Each row is a point. Any point is a mix of the corners, with weights that add up to 1. It lies inside the corners' shape when no weight is negative. Is each point inside? If not, which corners have a negative weight?

Corners:
(1): [-41, 20]
(2): [4, 11]
(3): [47, -60]
Points:
[29, -32] => inside
[42, -54] => inside
[-30, 12] => inside
[-34, 16] => inside

Corners:
(1): [-17, -8, -15, -3]
(2): [-20, -22, -5, -60]
(3): [-25, 19, 7, 27]
(4): [38, 11, 52, 51]
(5): [-9, 16, -14, 18]
Points:
[-14, -3, -6, -18] => inside
[5, -12, 11, -1] => outside (3, 5)
[-29, 10, -8, -3] => outside (1, 4)
[-27, 3, -25, 11] => outside (2, 4)
[-4, -2, -4, -18] => outside (1, 3)
[4, 4, 18, 8] => outside (1)

Corners:
(1): [23, 9, -27, 48, 36, 12, 15, 25]
(2): [-11, 13, -6, -9, -34, -30, 10, -3]
(3): [-13, -36, 1, 31, 16, 36, -45, -7]
(4): [2, 17, 9, 18, 15, -2, 26, -23]
(5): [18, -4, -1, -11, -28, -17, 10, 3]
(6): [-17, 20, 18, -14, -6, 0, -16, 25]
(7): [-18, 15, 7, -10, -32, 14, 19, -15]
(8): [-26, -60, 17, 15, -43, -11, 6, 4]
(9): [-6, 32, -29, -26, 55, 13, -33, 23]
Points:
[0, 1, -1, 14, 7, 7, -2, 15] => outside (2)
[4, -2, 10, 6, -20, -20, 15, 10] => outside (3, 7, 9)
[-9, -27, 9, 18, -23, -11, 10, -1] => outside (7, 9)
[2, 24, -15, 14, 17, 8, 9, -5] => outside (5, 6, 8)
[9, 31, -22, -4, 27, -9, -1, 21] => outside (3, 7, 8)

Corners:
(1): [27, -44, 21, -15, -32, -39, 24, 16, -19, -16, 35]
(2): [-9, 19, -5, 3, -28, -26, -24, -31, 28, 10, -32]
(3): [-14, -12, 31, 9, 29, -2, -27, 24, 21, 32, 30]
(4): [6, 60, -19, -24, 60, 10, -42, 11, -34, -39, 16]
(5): [-23, 35, -11, -29, -4, 7, 29, -30, -16, -34, 8]
(6): [-49, -20, -19, 19, -27, -30, 1, -26, -21, -12, -23]
(7): [-7, 38, -38, -25, 8, -23, -27, 5, 22, 22, -5]
(8): [29, 3, -5, -3, 11, 14, 8, 43, 22, -10, -5]
(9): [-10, -37, 6, -36, 31, 25, -10, 6, -11, -9, 42]
(10): [2, -17, 26, -5, -9, -30, 0, -9, 29, -32, -11]
(11): [-15, -24, 29, 11, 35, 1, 28, -8, -14, 40, 1]
(12): [37, -25, -38, 18, -14, -15, 19, 11, 7, -28, 28]
Points:
[2, 3, -1, -5, 8, -6, -7, 11, 13, 6, 3] => inside
[-10, 10, -3, -6, 7, -12, -13, -8, -2, -4, 1] => outside (8)
[-19, -17, 11, 1, 13, -14, -8, 5, -2, 3, 1] => outside (2, 5, 12)
[-13, 1, -4, -5, 0, -3, 8, -8, 9, -2, 5] => outside (1, 4)

Corners:
(1): [-17, 7, 4, 12, -6, -8, 46, 24, 20, 24, 13, 22, 10, -16]
(2): [-12, 7, -4, -2, -5, -36, 1, -4, -33, 9, 5, 2, -4, -2]
(3): [-9, 13, -20, 9, -29, 20, -13, -7, -2, 4, 5, -4, 17, 6]
(4): [-9, -4, 8, 18, -3, -2, 4, 15, 2, 17, -1, 7, 11, 0]
(5): [10, 6, -13, -9, 2, 6, -20, -22, 8, -8, 15, -16, 5, 4]
(6): [2, 6, -1, -4, -33, -13, -5, -19, 7, 15, 1, -14, 10, -7]
(7): [-15, 10, -5, 0, -13, 12, -6, -2, 3, 21, 5, -15, -18, -5]
(8): [7, -60, -12, 0, -4, 5, 2, 3, 18, 21, 2, -10, -6, -11]
(9): [13, 6, -9, -10, 4, 12, -4, -7, 2, 16, -5, -23, 19, -5]
(10): [-3, -10, 4, -6, 1, 1, -22, -9, -35, 17, 23, 25, 12, -3]
(11): [49, -7, -9, 3, 2, 2, -22, -10, -32, -12, 4, 9, 19, 12]
(12): [-5, -8, 1, -7, 12, -9, -7, 18, 7, 14, 21, -11, 15, 21]
(13): [-10, 0, 3, -2, -2, 6, 0, 22, 10, 5, -11, 1, 1, -9]
(14): [-10, 8, 10, -12, 2, 18, -5, -11, -2, 2, -32, -14, 6, 16]
(15): [6, -9, -17, -10, 10, 2, -24, 1, 10, 11, 19, 27, 20, 13]
Points:
[5, -3, -2, -1, -4, 3, -6, -4, -4, 5, -4, 0, 11, 1] => outside (7, 12)
[-3, -2, -7, 4, -3, 4, 2, 10, 4, 12, 1, 5, 10, 2] => outside (5, 6, 10)
[1, -3, -3, 1, -6, 2, -2, 3, 2, 10, 1, -8, 3, 0] => outside (10, 15)
[-4, -7, -4, -4, -6, 8, -12, -3, 5, 13, 4, -8, 6, 0] => outside (1, 2, 11)

Corners:
(1): [17, -33, 37, 14, 3, -3, -34, -31, -3, 16, 23, 38, 9, 13, -11, -4, 14, -17, -19, -5]
(2): [13, -21, 19, 19, 26, -4, 26, -19, -8, -2, 46, 14, -3, 35, -12, -5, 33, 6, -13, 18]
(3): [23, 1, -6, 9, 9, -7, 1, -23, -10, 16, 34, 22, -25, 30, -16, 11, 19, -7, -15, -3]
(4): [19, 11, 32, -8, 15, 21, -7, -23, 15, 14, 30, 17, -3, 13, 2, -3, -11, 4, -11, -1]
(5): [10, 15, -7, 6, 25, 6, -24, 30, -6, -5, -13, -10, 13, 16, -3, -8, -10, 7, -9, -23]
(6): [38, 1, -11, -15, 25, 11, -10, 17, 7, -1, -6, 16, -9, -5, 19, 34, -7, 31, 26, 22]
(7): [-14, 4, 18, 3, 37, -25, -3, 44, 20, -16, 4, -3, -11, -8, 3, 35, -8, 33, -7, 23]
(8): [-15, -9, -27, 2, -36, -8, 15, 25, 7, 37, -16, -25, 15, -31, 35, -17, -50, 4, -3, -20]
(9): [-13, -2, -16, 4, -51, -5, 20, 17, 10, 17, -39, -27, -4, -42, -3, 2, -45, -17, -4, 12]
(10): [-24, 15, -34, -11, -10, -15, 20, 17, -16, 33, -18, -17, 27, -39, 7, -7, -17, 1, -15, 13]
(11): [6, -37, 16, -16, 7, -14, 5, -1, 16, 7, 40, 13, -20, 26, -27, -22, 18, 18, 24, -13]
(12): [-11, 8, -5, 1, -53, -30, 13, 3, 6, 2, -24, -13, 27, -17, 3, -1, -39, 30, -16, -4]
(13): [26, -7, 5, 26, 12, -5, -3, 7, 45, -6, 3, 6, -49, -35, -20, 3, 4, 39, 30, 21]
(14): [23, 18, 13, 6, 8, -18, -24, 47, 11, 5, 1, -10, -13, -18, 5, 4, -4, 9, 30, 15]
(15): [6, -12, 43, 4, 15, -13, 29, -9, -16, 9, 21, 30, -3, 11, -8, -7, -7, 6, -16, -7]
(16): [7, -25, 14, 17, 16, -3, -20, -17, 5, -26, 45, 13, -27, -9, -9, 21, 40, -2, 21, 8]
(17): [-16, -25, -37, 4, -10, -28, 14, 4, 7, -2, -12, -22, 12, -41, 14, -22, -53, -18, 3, 8]
(18): [15, -12, 4, -4, -7, 0, -5, -11, -24, -1, 29, 32, -20, 34, -7, -27, 9, 5, -10, 14]
(19): [-19, -14, -34, 17, -42, -4, 11, -25, -21, 47, 4, -24, 39, -28, -8, -5, -60, 15, -26, 4]
(20): [32, -20, 17, -5, -9, 2, 16, -2, -6, 8, 39, 24, -3, -2, -14, -16, -3, -10, -39, -5]
(21): [20, -13, 31, -9, 27, -13, -5, -7, -8, 17, 29, -13, -37, 7, -9, -7, 27, 11, -7, -6]
Points:
[8, -5, 4, 1, 1, -7, -2, 5, 2, 7, 8, 2, -7, -5, -4, -2, -9, 9, -4, 0] => outside (2)
[2, -8, 3, 2, -1, -9, 5, 1, 0, 11, 11, 0, 4, -3, -1, 0, -10, 6, -8, 0] => outside (13, 18)
[16, -4, 13, 6, 5, -4, -3, -2, -2, 5, 15, 13, -4, 0, -6, 6, 4, 7, -10, 8] => outside (8, 11, 17)
[1, -12, 3, 0, -7, -9, 7, 1, -2, 12, 11, 2, 2, -10, 2, -5, -10, 2, -4, 6] => outside (3, 5, 13)

Corners:
(1): [15, -6, -15, 18, -1, 20, 3, -28, 7, -4, 0, -11, 0, -10, 7, -9, -11, 20, 2, -9]
(2): [-23, -18, -21, -43, -58, -35, 0, 15, -2, 0, -9, 17, 13, -8, -20, -12, -20, 28, 42, -11]
(3): [-46, -4, -10, 18, -12, -12, -45, 27, 1, -18, 6, 10, 25, -1, -11, -12, -19, -3, 21, -9]
(4): [10, -26, -4, -30, -19, -36, -13, 32, -38, 18, 9, 16, -8, 41, -2, -16, 16, 25, -36, -45]
(5): [-10, 1, -18, -12, 8, 4, 1, 9, 22, 15, -6, 23, 25, -7, -19, -11, 15, 2, 9, 7]
(6): [2, 50, -25, 38, -10, -26, 2, -48, 2, 14, 55, 15, -17, -29, 13, 22, 3, 3, 9, 15]
(7): [-28, -13, 21, -19, -6, 2, -16, -30, 11, -43, 0, 25, -23, -25, -36, -4, 16, -4, 22, -4]
(8): [30, -13, 51, -11, -2, -20, 1, 18, 9, 16, -49, -19, 36, -21, 0, 26, -7, -32, 8, -6]
(9): [0, 6, -8, 32, -15, 1, 33, -21, 11, 16, 10, 1, 2, -20, 26, 12, 0, -19, -15, 23]
(10): [-14, -43, 7, 36, 14, 52, 17, -21, -10, 14, 8, -10, 21, -7, 44, 26, 54, -30, -12, 6]
(11): [-4, -8, -39, 37, -21, -2, -28, -26, -27, -33, 9, 33, 21, 5, -51, 0, 5, -39, 1, 23]
(12): [25, -17, 45, -20, 8, 4, 8, 24, -22, 2, 50, 38, -25, 24, 5, 16, -36, -11, 10, -2]
(13): [-3, -11, 2, 19, 7, -8, -3, -5, 24, -42, -8, -17, 60, -11, 19, -22, 40, -1, 3, 16]
(14): [-2, 9, -13, -14, 1, 18, 10, -35, -10, 15, -4, -8, 8, -25, 18, 7, 16, 3, -3, 34]
(15): [25, -5, 4, -20, 4, 43, 24, -43, -12, 14, 15, -22, 44, -11, 58, -10, -15, -9, -17, -25]
(16): [-9, -12, -15, -4, 14, -18, 9, -15, -2, -4, -12, -5, 20, 1, -24, -32, 20, 8, 30, -4]
(17): [14, 8, -15, 13, -27, 15, 19, -27, -27, 26, -42, 34, 21, -9, 31, 12, 28, -31, -18, 27]
(18): [-6, -8, 15, 10, -27, -5, -15, -48, 26, 8, -1, 2, 13, -1, 47, -11, 8, -10, 7, 17]
(19): [-12, 4, -30, 15, 5, -15, 0, 14, 5, -9, -15, 14, 11, 18, 11, 32, -10, -3, 35, -2]
(20): [17, 3, 19, -13, 2, 51, 29, -15, -12, -4, -9, 14, 12, 27, -13, 5, -1, -26, 3, -14]
(21): [-20, -24, 55, 33, 29, 11, 21, -43, -11, -13, 17, -1, 18, 11, -7, -17, 26, 17, -15, -6]
Points:
[12, -14, 13, -2, 0, -3, 18, -8, 2, 16, 4, -8, 7, 2, 10, -7, 14, 15, -6, -4] => outside (3, 7, 11, 15, 17, 19)
[-9, -12, -3, 6, -5, 18, -2, -21, -4, -17, -3, 7, 18, 3, 0, -9, 5, -5, 12, 4] => outside (4, 5, 6, 8, 9)
[-1, 3, -6, -7, -25, -14, -2, 2, 11, 3, -7, 13, 3, -7, 8, 5, -6, 1, 11, 6] => outside (10, 11, 15, 16, 21)
[4, -8, 2, 6, -6, 0, 5, -11, -12, 3, 3, 7, 13, 5, 7, 1, 6, -7, -2, -1] => outside (5, 7)
